Each row is a point. Each copy is the shape, with its points in the same order, turned, moved and blurred by noise. Say if it was mirrored as well.

Shape (9 x 3):
[[ 0.26  0.31  0.40]
 [-0.12 -0.21  0.40]
 [-0.32  0.09 -0.67]
 [-0.01  0.17 -0.18]
 [-0.01 -0.16  0.19]
 [ 0.02 -0.21  0.51]
 [-0.30 -0.13 -0.63]
 [-0.33  0.23  0.19]
 [-0.23  0.21  0.20]]
Copy 1:
[[ 0.50  0.43  0.23]
 [ 0.42  0.06 -0.24]
 [-0.65 -0.09  0.09]
 [-0.12  0.12  0.21]
 [ 0.23 -0.06  0.01]
 [ 0.59  0.00 -0.11]
 [-0.50 -0.32  0.03]
 [ 0.02  0.35 -0.19]
 [ 0.10  0.31 -0.11]]
Copy 1 is: mirrored
Copy 2:
[[ 0.17  0.20  0.24]
 [-0.34 -0.04  0.32]
 [-0.33  0.42 -0.77]
 [-0.04  0.25 -0.24]
 [-0.25 -0.04  0.11]
 [-0.19 -0.05  0.37]
 [-0.40  0.09 -0.74]
 [-0.38  0.39  0.01]
 [-0.35  0.41  0.02]]
Copy 2 is: only turned
Copy 3:
[[-0.17  0.39  0.44]
 [ 0.29 -0.03  0.27]
 [-0.31 -0.18 -0.69]
 [-0.26  0.07 -0.14]
 [ 0.07 -0.09  0.22]
 [ 0.24 -0.03  0.49]
 [-0.20 -0.38 -0.57]
 [ 0.16  0.34 -0.09]
 [ 0.10  0.25  0.00]]
Copy 3 is: mirrored

Shape (8 x 4):
[[-0.09 -0.27 -0.06 -0.18]
 [ 0.21 -0.22  0.27  0.14]
 [-0.42 -0.21 -0.03  0.24]
 [ 0.05  0.06  1.08 -0.23]
 [ 0.33 -0.02 -0.12 -0.09]
 [ 0.33 -0.14  0.12 -0.23]
 [-0.29  0.30 -0.05  0.51]
 [ 0.32 -0.10 -0.13  0.18]]
Copy 1, 8 rows:
[[-0.38 -0.39 -0.19  0.01]
 [-0.09 -0.22  0.12  0.33]
 [-0.57  0.02 -0.26  0.27]
 [-0.46 -0.42  0.96  0.42]
 [ 0.07 -0.28 -0.04 -0.15]
 [-0.03 -0.42  0.16 -0.03]
 [-0.32  0.56 -0.08  0.16]
 [ 0.14 -0.11 -0.13  0.06]]
Copy 1 is: only turned
Copy 2, 8 rows:
[[-0.04 -0.31  0.02 -0.21]
 [ 0.04 -0.21  0.37  0.28]
 [-0.35 -0.19 -0.16  0.25]
 [-0.43  0.30  0.90 -0.25]
 [ 0.42 -0.18  0.12 -0.16]
 [ 0.22 -0.24  0.37 -0.19]
 [-0.18  0.31 -0.24  0.36]
 [ 0.36 -0.22  0.08  0.21]]
Copy 2 is: only turned
Copy 3 (8 x 4):
[[-0.01 -0.06 -0.19 -0.34]
 [ 0.20 -0.31  0.09 -0.01]
 [-0.26 -0.11 -0.53  0.10]
 [-0.50 -0.38  0.80 -0.03]
 [ 0.34  0.19 -0.01 -0.03]
 [ 0.26 -0.08  0.18 -0.27]
 [-0.24  0.13 -0.35  0.46]
 [ 0.42 -0.01 -0.03  0.07]]
Copy 3 is: only turned
Copy 4 (8 x 4):
[[-0.14 -0.23  0.17 -0.01]
 [ 0.30 -0.14  0.21  0.24]
 [-0.32 -0.06  0.06  0.43]
 [ 0.44  0.05  1.16  0.26]
 [ 0.21 -0.01  0.01 -0.22]
 [ 0.30 -0.13  0.28 -0.19]
 [-0.20  0.52 -0.06  0.46]
 [ 0.28  0.01 -0.10  0.02]]
Copy 4 is: only turned

Shape, 11 rows:
[[-0.07  0.31  0.05 -0.12  0.36  0.35]
 [-0.15 -0.21 -0.61 -0.03  0.71 -0.51]
 [ 0.26  0.22  0.20  0.10 -0.68  0.48]
 [ 0.09 -0.06 -0.06 -0.04 -0.03 -0.14]
 [-0.28 -0.26 -0.05  0.44 -0.06 -0.11]
 [ 0.07  0.39 -0.18  0.42 -0.28 -0.03]
 [-0.01  0.13  0.04 -0.27 -0.14 -0.13]
 [ 0.30 -0.26  0.11  0.16  0.12 -0.10]
 [ 0.12 -0.07 -0.08  0.46 -0.06  0.60]
 [ 0.00 -0.42 -0.53 -0.34 -0.02  0.00]
 [ 0.26 -0.48  0.56 -0.49  0.09 -0.20]]
Copy 1 (11 x 6):
[[ 0.20  0.51  0.03  0.32  0.35  0.03]
 [-0.41  0.42 -0.70 -0.01  0.29 -0.62]
 [ 0.40 -0.32  0.43  0.11  0.13  0.48]
 [ 0.12 -0.07 -0.04  0.01  0.11 -0.20]
 [-0.43 -0.02  0.17  0.01 -0.18 -0.26]
 [-0.04 -0.09 -0.18  0.09 -0.22  0.43]
 [ 0.38  0.05 -0.05 -0.15  0.11 -0.14]
 [ 0.03 -0.26 -0.03  0.34  0.13 -0.37]
 [-0.26 -0.14  0.31  0.49  0.33  0.23]
 [-0.17 -0.14 -0.16 -0.32  0.65 -0.35]
 [ 0.60 -0.11  0.20  0.12  0.33 -0.82]]
Copy 1 is: only turned
Copy 2 (11 x 6):
[[ 0.04  0.31 -0.03  0.40 -0.13  0.37]
 [ 0.00  0.01 -0.37 -0.09  0.89  0.17]
 [ 0.06 -0.13  0.32  0.05 -0.91 -0.18]
 [ 0.15  0.06  0.07 -0.08  0.04 -0.18]
 [ 0.21 -0.38 -0.22  0.28  0.11 -0.31]
 [-0.18 -0.16 -0.32  0.02 -0.42 -0.22]
 [-0.02  0.22  0.32 -0.01 -0.02 -0.15]
 [ 0.47  0.06 -0.07 -0.16 -0.05 -0.12]
 [ 0.30 -0.39 -0.18  0.27 -0.50  0.25]
 [ 0.06 -0.32  0.37 -0.24  0.38  0.11]
 [ 0.75  0.43  0.53 -0.05  0.17 -0.33]]
Copy 2 is: only turned
Copy 3, 11 rows:
[[-0.10  0.22  0.49 -0.28 -0.11  0.35]
 [ 0.72  0.60  0.02 -0.05  0.43 -0.20]
 [-0.53 -0.34 -0.24 -0.33 -0.61  0.40]
 [-0.03  0.08 -0.10 -0.13 -0.14 -0.12]
 [-0.11 -0.19 -0.23  0.00  0.38  0.12]
 [-0.02 -0.06 -0.26  0.14 -0.29  0.51]
 [-0.27  0.26  0.01 -0.07 -0.29 -0.09]
 [ 0.12 -0.27  0.02 -0.23 -0.08 -0.17]
 [-0.05 -0.42 -0.02 -0.52  0.00  0.53]
 [ 0.07  0.41 -0.32 -0.63  0.07 -0.17]
 [-0.31 -0.09  0.28 -0.34 -0.20 -0.83]]
Copy 3 is: only turned
Copy 4, 11 rows:
[[-0.08  0.16 -0.45  0.31  0.09  0.45]
 [-0.55 -0.06 -0.02  0.45  0.62 -0.49]
 [ 0.47 -0.05 -0.14 -0.42 -0.47  0.49]
 [-0.11  0.10  0.01 -0.13  0.08  0.00]
 [-0.22 -0.15  0.33  0.22 -0.28 -0.03]
 [ 0.49 -0.04  0.16  0.14 -0.10  0.07]
 [ 0.00  0.35 -0.15 -0.19 -0.04  0.02]
 [-0.24 -0.12  0.22 -0.20  0.20  0.26]
 [ 0.09 -0.52 -0.08  0.12 -0.25  0.52]
 [-0.36 -0.23 -0.38 -0.20  0.04 -0.36]
 [-0.68  0.38  0.01 -0.65  0.11  0.32]]
Copy 4 is: only turned
